Each point is reached from the start by the listed moves, each made once or not at all, plus a little noise. Is the number of moves made odd or even? Then give how often each move was made.

Moves:
(1): [ 4.9 -1.9 -3.5]
(2): [-2.1  4.5 -3.6]
Start: [-3.1  1.3 -2.3]
Points:
[-0.5  3.9 -9.3] -> even (1, 1)
[ 2.0 -0.8 -5.8] -> odd (1, 0)
[-5.2  5.9 -6.2] -> odd (0, 1)

Moves:
(1): [ 1.6 -0.9  3.8 -6.2  4.6  0.2]
(2): [ 1.5  4.1  0.0  3.7 -1.5  1.1]
(3): [ 1.1 -3.3  3.2 -2.9 -0.6 -2.4]
(4): [ 2.9  2.1 -0.7  2.6  7.7 -5.2]
Start: [1.2 0.1 2.8 1.9 1.0 4.8]
Points:
[ 2.8  4.3  2.9  5.6 -0.3  5.8] -> odd (0, 1, 0, 0)
[ 2.9 -0.8  6.6 -4.3  5.8  5.1] -> odd (1, 0, 0, 0)
[ 5.5  1.4  6.0 -1.7 13.4 -0.2] -> even (1, 0, 0, 1)
[ 8.3  2.3  9.1 -0.8 11.2 -1.4] -> even (1, 1, 1, 1)
[ 2.3 -3.1  6.0 -0.8  0.3  2.5] -> odd (0, 0, 1, 0)

Moves:
(1): [ 1.6 -0.2  4.1  1.5  2.2  1.5 -4.9 -2.4]
(2): [-1.5  1.6 -1.6 -1.2 -0.7 -2.6 -0.5 -6.0]
(3): [ 0.4 -1.9  2.7  0.0 -5.4 -3.4 -0.8  1.7]
(4): [-0.7  3.7  0.8  5.6 -1.3 -2.6 -2.2  2.3]
(5): [-1.8 -0.7 -1.1 -2.6  4.3 -2.5 -2.0  3.6]
(6): [-3.5  1.1 -1.1 -3.5 -0.9  3.9 -2.5  0.2]
Start: [-3.4  1.6  0.2  0.6 -1.1 -2.2 -2.4  0.1]
Points:
[ -9.2   7.2   1.2   0.4   2.4  -4.5 -14.5  -2.2] -> odd (1, 1, 0, 1, 1, 1)
[ -8.1   1.5   3.2  -5.4  -1.6  -5.3 -13.3  -2.8] -> odd (1, 1, 1, 0, 1, 1)
[ -5.5   2.7   2.6   3.6  -3.5 -10.7  -7.3   7.8] -> odd (0, 0, 1, 1, 1, 0)
[-10.1   1.8  -0.9  -6.7  -3.8  -6.8  -8.2  -0.3] -> even (0, 1, 1, 0, 1, 1)
[ -5.0   0.7   5.9  -1.6  -5.1  -0.3 -10.7  -0.4] -> odd (1, 0, 1, 0, 0, 1)
[-5.2  0.9 -0.8 -2.0  3.2 -4.7 -4.5  3.9] -> odd (0, 0, 0, 0, 1, 0)

Moves:
(1): [ 0.4  3.2 -2.5  2.2  4.6  0.4 -0.2 -2.5  3.7 -0.4 -3.1]
(2): [-2.2  3.6  1.4  1.0  0.1 -1.5  1.3  0.5 -2.3  2.2 -1.7]
(3): [-3.7 -1.0  5.1  1.9  1.7  1.6 -1.4  0.5  0.0 -2.5  1.1]
(4): [ 2.7 -1.0 -2.3  6.5  1.1  2.0  5.4 -4.4  1.7 -1.3  0.8]
(5): [-1.4 -2.7 -6.0 -0.5  3.7  1.4  2.4 -3.1 -5.2 -4.2 -0.2]
(6): [-0.8  1.1 -4.5  0.3 -3.3  4.7 -1.9  1.8  0.0  0.9 -1.5]
(7): [ 1.9  1.7 -0.5 -2.4  1.3  2.7  1.2  2.0 -1.7  1.8  1.1]
(8): [-0.6 -4.9 -3.7  3.6  4.4 -2.3 -0.2  4.2 -3.0  1.6  2.9]
(9): [-4.4  0.0 -0.6 -1.6  2.4  1.7  1.8  0.7  1.6  1.0 -1.2]
Start: [-0.7 -2.7 -3.8  2.2 -1.6 -3.4  0.7  1.3 -0.8 -0.4  1.7]
Points:
[ -6.1  -8.4 -11.2   8.9  13.4  -2.6   1.5   0.5  -5.4  -5.8   2.6] -> even (1, 0, 1, 0, 1, 0, 0, 1, 0)
[-10.3  -8.1 -11.8   7.8  15.1  -0.6   3.2   1.2  -3.6  -5.0   1.3] -> odd (1, 0, 1, 0, 1, 0, 0, 1, 1)
[ -5.3  -3.8 -12.7  12.6  10.3   7.5   5.3   3.3   1.2   0.7   2.0] -> odd (1, 0, 1, 1, 0, 1, 1, 1, 1)
[-11.4   4.2  -4.2   6.1   3.8   3.7   0.0   2.4   1.9   0.9  -4.4] -> odd (1, 1, 1, 0, 0, 1, 0, 0, 1)
[-2.5  1.3 -6.1  5.6  3.4  1.1 10.3 -0.3 -1.3  3.4  0.6] -> even (0, 1, 0, 1, 0, 0, 1, 0, 1)
[-2.0 -0.3 -7.9 12.9  2.2  5.0  2.7 -3.5  4.8 -3.8 -0.9] -> even (1, 0, 1, 1, 0, 1, 0, 0, 0)

Moves:
(1): [-1.0  2.0 -2.2  3.3 -0.8  2.2  1.4  0.7  1.2 -1.8 -1.4 -1.0 -0.9 -2.2
  2.9]
(2): [-3.8  0.2 -3.3  2.9  3.5  0.7  4.5 -4.0 -4.3  2.8 -0.7  4.3  0.3  0.8
  1.2]
(3): [ 2.1  0.9  0.7  0.1 -0.9 -1.2  3.2 -2.3  0.5  0.1  4.4  3.0 -0.4  0.6
  0.0]
(4): [-0.1 -1.7 -1.3 -2.4 -3.3  5.3  0.5 -8.3  1.6 -1.0 -1.2  0.3  2.0  4.5
 -0.7]
(5): [-1.7  4.4  0.6 -1.9 -3.9  1.9 -0.5  3.8  1.0 -0.7  3.0 -0.7  2.8 -4.1
 -0.7]
(6): [ 3.2 -1.1 -0.5 -1.2  0.9  1.8 -0.1  0.5 -2.5  0.3  3.5 -2.3  4.6  0.5
  2.7]
(7): [ 0.3 -5.1 -1.0 -1.8 -4.8 -0.5 -0.9  0.9 -5.1  0.7  2.3  0.8  0.7  2.8
 -4.1]
(8): [-4.8  0.0 -2.2  0.6  0.7  3.7 -6.1 -0.9  0.5  0.0  5.4  2.6 -2.0 -0.7
 -1.6]
(9): [ 1.8 -0.9  2.6  1.3  0.2  5.1 -3.3  0.9  4.3 -0.2 -0.2  4.1  5.8  3.4
  3.9]
(10): [-0.3 -1.2 -4.0 -3.3 -1.8 -0.3 -0.7 -3.9 -3.4  0.3 -2.0 -0.2  0.6 -3.6
  0.0]
(11): [-2.9 -2.9  7.2 -1.7  4.7 -5.0 -3.2 -1.0 -1.5  1.6 -4.0  0.0  1.0 -4.9
  6.1]
(12): [ 2.6  1.7 -0.2  4.3 -5.8 -2.3  1.1 -0.6  0.6 -4.3 -3.1 -1.4  4.1  0.8
 -0.4]
Start: [-4.3 -0.9  0.7 -3.2 -0.8 -0.7  1.1 -1.2 -3.5  0.1 -0.5 -2.7 -0.8  3.0
  3.3]
Points:
[-4.2 -1.3 -3.9  1.9 -4.9  2.6  2.7 -8.7 -6.4 -1.2 -6.3  4.2  9.8  4.1
  8.0] -> even (0, 1, 0, 0, 0, 0, 0, 0, 1, 1, 0, 1)
[ -9.7  -6.3  -2.9   0.5  -5.9  -5.9   3.3  -9.1 -15.8  -0.6  -9.2   0.0
   5.2  -3.1   9.1] -> even (1, 1, 0, 0, 0, 0, 1, 0, 0, 1, 1, 1)
[ -9.4   0.1  -8.8  -0.4   0.2   1.9   6.4  -8.5 -10.0   1.4  -4.2   0.6
  -0.8  -2.1   7.3] -> odd (1, 1, 0, 0, 0, 0, 0, 0, 0, 1, 0, 0)
[-6.6  0.9  4.4 -1.4 -4.7 -1.8  2.1 -8.1 -6.3 -0.3 -2.8  6.9 13.8 -3.9
 13.3] -> odd (0, 1, 1, 0, 1, 0, 0, 0, 1, 1, 1, 1)
[ -5.5   1.8  -3.5  -5.8 -10.3  13.5  -1.6  -8.1   1.1  -2.9  -2.2  -0.2
   9.5   1.2   8.7] -> odd (1, 0, 0, 1, 1, 0, 0, 0, 1, 1, 0, 0)
[ -5.9  -0.4  -8.5   1.0 -13.7  10.4  -0.2  -6.2 -10.6  -2.5  11.0   6.6
  14.9   1.6   7.2] -> even (1, 1, 1, 0, 1, 1, 1, 1, 1, 1, 0, 1)

Moves:
(1): [ 1.4 -1.1  0.8  3.4 -0.8  1.6  2.9  1.8 -0.2 -1.4  0.6 -0.2 -3.3  0.2
 -0.2]
(2): [ 2.2 -1.8 -2.7 -0.7  1.9  1.4 -2.4  3.1 -4.8  5.2  2.5 -2.6 -0.4  3.7
 -1.0]
(3): [-2.0 -1.0  0.6 -0.6 -2.8 -1.7 -2.4 -0.6  1.7 -0.1 -0.2  0.2 -3.2  2.4
 -1.7]
(4): [ 2.1 -2.2  4.0 -3.3  1.7  3.6 -0.3 -4.0 -1.6  1.4  0.2 -3.1 -2.0  1.8
  1.4]
(5): [ 3.0  1.5  6.3 -4.3 -4.3 -0.8  1.7 -3.3 -0.7 -0.7 -0.6  2.1 -0.4  0.7
  0.0]
(6): [-4.3 -0.9  1.7  2.3  1.6  0.7 -1.6  0.0  1.4 -0.5  2.8  2.0 -1.9  3.6
 -1.4]
(7): [-2.9  3.2  1.4  1.5 -0.2  0.7  2.0  2.4  0.9 -1.5  1.5 -1.1 -2.0 -1.8
  3.1]
(8): [ 0.0  0.7  3.7  1.2  4.6 -5.0  0.0  0.3  1.2  0.6 -0.8  3.0 -0.1 -3.2
 -1.2]
(9): [ 2.4 -1.3  0.6  1.7  2.5 -3.3 -2.0  2.3  1.8 -1.0 -0.4  1.4  3.3  4.3
  5.0]
(10): [ 0.8  2.2 -3.6 -0.1  5.0  0.3  2.2 -0.3 -2.3  0.8  2.3  0.8 -4.4 -0.1
 -1.9]
(11): [ 0.0 -1.6  2.5 -0.4 -0.3 -0.3  0.9 -0.7  5.5  4.0  2.3  1.3  3.8 -4.6
  1.0]
(12): [ 0.6  3.7 -0.9  2.8 -3.8 -6.8  0.8 -4.4 -6.7 -0.8 -2.8  1.7 -2.1  2.5
  2.6]
(13): [-0.9  3.1  0.0  1.2  2.9  1.1 -4.6 -0.5  3.9  4.3 -0.4 -0.6 -0.1 -0.5
 -8.2]
(14): [-1.2  0.4  3.8 -3.0  2.6 -0.5  4.3 -0.9  0.9  1.1  2.3 -3.3 -0.5  2.4
 -1.7]
Start: [-0.5 -0.6 -3.5 -3.5  2.1  2.4  0.6  1.7 -0.9  4.6  0.3  0.5  1.0  0.7
  2.9]
Points:
[  2.8   3.2   1.2   2.3  13.8 -10.7   0.7   1.8   0.1  17.4   6.4   2.1
  -5.4   7.6  -5.0] -> even (1, 1, 1, 0, 0, 0, 0, 1, 1, 1, 1, 1, 1, 1)
[  0.8   0.8   5.4   0.7   9.7  -3.3   1.5   7.6  -2.5   5.8   7.6   6.4
 -11.6  10.3   3.3] -> odd (1, 1, 1, 0, 1, 1, 1, 1, 1, 1, 0, 0, 0, 0)
[ 4.1  4.8  5.2 -0.5 -3.8 -2.6  1.7 -5.3  0.8  9.4 -0.5  4.8 -1.3 -1.5
 -1.6] -> odd (1, 0, 0, 0, 1, 0, 0, 0, 0, 0, 1, 1, 1, 0)
[-5.5 -0.4  9.9 -0.2  9.4  4.6 -1.4  2.6  7.6  6.7  6.3 -4.7 -8.7 13.1
 -1.3] -> even (1, 0, 1, 1, 0, 1, 1, 0, 1, 0, 0, 0, 1, 1)
[ 0.8  9.1  5.3 -1.2  8.9  0.6  4.8  2.3  1.4  6.7  2.8  4.3 -9.4 -4.2
 -5.3] -> even (1, 0, 0, 0, 1, 0, 1, 1, 0, 1, 0, 0, 1, 0)
[-0.4  3.6 11.2 -0.8 18.2 -1.3  4.1  5.3  5.9 16.0 12.3  2.9 -5.0  4.6
 -4.0] -> odd (1, 1, 0, 0, 1, 1, 1, 1, 1, 1, 1, 0, 1, 1)
[ 3.6  3.8  5.4  1.0 -2.8 -5.7 -2.4  1.9  0.9 12.3  2.7  3.0 -3.7  7.3
  3.7] -> odd (1, 1, 1, 0, 1, 0, 1, 0, 1, 0, 1, 1, 1, 0)
[ -3.0   7.0  -1.0  -0.2  16.6  -6.8  -0.3  -0.5  -7.4  15.7   6.1   1.9
  -7.9   9.2 -10.7] -> odd (0, 1, 0, 0, 0, 1, 0, 1, 0, 1, 0, 1, 1, 1)

Moves:
(1): [-1.9 -2.6  0.8 -2.2  4.3 -0.7 -1.5  0.0 -4.7 -2.6  1.2 -2.1 -1.8  0.3
  2.5 -2.5  2.2  2.7 -5.6  0.3]
(2): [ 3.5  3.3 -3.1  2.7 -0.4 -1.7  5.0  5.3  1.5 -3.0  2.5 -6.1  0.7  0.5
  3.8 -1.8 -1.9 -1.9  6.1 -0.7]
(3): [ 3.0 -1.1  0.4  1.3  2.1  0.8 -0.4 -1.5  0.1  4.7 -0.6  0.2  0.6  1.1
 -1.6 -3.4 -0.5 -5.0 -1.8  6.3]
(4): [-1.8  1.3 -0.9 -0.5 -3.1  1.5  0.4  1.1 -1.5 -0.7 -1.1 -0.2  4.0  1.7
 -2.5  2.2  4.2 -2.8  1.8  0.9]
(5): [ 6.2 -1.2  4.8  2.2 -1.0 -1.3  1.6 -0.1 -1.8  2.8 -2.1 -0.3  0.2  1.5
 -2.8  2.4 -1.8  1.1 -0.2  2.4]
(6): [-0.4 -2.3  2.6  1.1  1.0  2.2  1.6 -5.7  0.5  0.4  2.5 -2.8  3.1 -1.5
 -5.1  0.4 -0.9  2.5 -0.5 -3.4]
(7): [-1.3 -2.8  2.0  1.7  0.9  6.6 -0.6  2.5  0.4 -0.3 -2.6 -4.3  4.6 -2.2
 -0.8 -0.3  0.8 -1.5  5.8 -4.5]
(8): [ 2.6 -3.2 -2.1  5.7  5.8  1.5  2.3  6.8  5.0 -1.9 -3.1  1.0  3.2  0.8
  2.4  6.4  1.9 -3.2 -3.3 -3.6]
(9): [ 3.1 -0.6 -2.7  1.1  1.4 -2.4  1.2  2.1 -0.6 -0.1 -1.9 -1.2  0.7  4.0
 -0.8 -1.9 -0.2 -0.7  5.2  1.4]
(10): [ 3.1 -0.2 -0.2 -1.0 -1.9 -2.6  2.0  3.2  0.3  2.2  1.7 -0.3  4.3  3.3
  2.1 -2.0  1.5  0.3 -1.3 -9.2]
(11): [-2.9 -5.2 -0.8  4.6  0.6 -3.3 -2.8  1.8  3.9  0.2  1.1  2.0  1.0  2.8
  4.1 -0.1  1.2 -4.4  0.3 -0.1]
(12): [-0.8  1.0 -0.4 -5.2  2.1  3.9 -2.9  5.5  1.7  5.5  8.0  2.7  0.0  5.9
 -3.4 -2.9  1.6 -2.4  3.7 -0.5]
(13): [-0.8  0.3 -2.7  2.2 -4.9  4.7 -1.0  1.8  0.6 -2.1  0.5 -2.4  2.2  0.7
 -1.0 -3.8 -1.5  1.8  1.5 -2.6]
(14): [-1.8 -0.1  0.8 -0.5  1.5 -1.9  3.4  3.6 -2.5 -3.4 -1.2 -1.5  3.2 -0.5
  1.8 -2.1 -2.5 -0.9 -0.5  3.4]
(15): [ 3.5 -1.1 -1.5  2.6  2.9  2.8 -1.7 -2.2 -1.6 -1.1  0.5  2.6  1.9 -0.3
  0.7  1.2 -0.4 -2.5 -2.0  0.1]
(16): [-1.3 -0.5 -3.2 -1.8 -7.0  2.2  4.0  2.6 -3.0 -4.0 -0.9  2.4 -2.7  7.6
 -2.9  3.3 -9.5 -5.0 -1.9 -3.3]
(17): [ 0.4  6.8  1.1  3.4 -1.5 -5.2 -0.3  4.3  5.3 -2.0 -1.0  0.5 -1.8 -0.2
 -1.9  0.4  3.3 -2.4  3.6 -2.1]
(18): [ 2.4  0.2 -0.2 -0.1 -1.8 -0.7  2.7 -3.0  1.8  0.1  2.9  4.1 -1.2  2.6
  2.8 -3.0  2.1  0.0 -0.2 -3.0]
(19): [ 2.6 -3.5 -3.1  0.4 -2.1 -0.6 -0.6 -2.2  4.0 -4.0  1.3 -0.5 -1.9 -2.8
  1.0 -0.9 -1.1 -0.3  2.0  0.4]
(20): [-0.6 -1.3 -0.2  2.5  1.1 -1.9  4.0  6.4 -4.2  2.3  4.9  1.9 -4.7 -9.0
 -6.0  2.5  0.1  1.4 -1.7 -3.2]
Start: [-5.1 -2.9  4.3 -3.4  0.9  0.0 -0.9 -3.0  2.9  1.3  0.3  2.7 -1.0 -1.7
  1.6  4.5 -6.9 -3.9 -1.8  1.3]
Points:
[ -2.9 -13.1  -4.9   7.6   4.0  -6.2  15.9  26.0  -2.2  -5.1   4.4  -0.6
   7.0   7.6   5.6   6.9 -10.0 -22.6 -10.1  -7.9] -> even (1, 1, 1, 1, 0, 0, 0, 1, 0, 1, 1, 0, 0, 1, 0, 1, 0, 0, 0, 1)
[  6.0  -8.0  -0.3   9.6  -1.1   2.5  22.9  23.5  -1.7  -6.2  -1.9  -1.2
   6.8   5.4  -3.7  12.6 -14.1 -17.5   9.3  -9.3] -> even (0, 1, 0, 1, 1, 0, 1, 1, 1, 0, 0, 0, 0, 1, 0, 1, 0, 1, 0, 1)
[  7.7 -12.8   6.9   1.8   7.2   8.0   5.1   5.7   0.7   8.5  11.6   8.5
   0.6  -5.0  -7.1  -2.1  -8.4 -13.9   3.5   3.3] -> odd (0, 0, 1, 0, 1, 0, 1, 0, 0, 0, 0, 1, 0, 1, 1, 0, 0, 1, 1, 1)
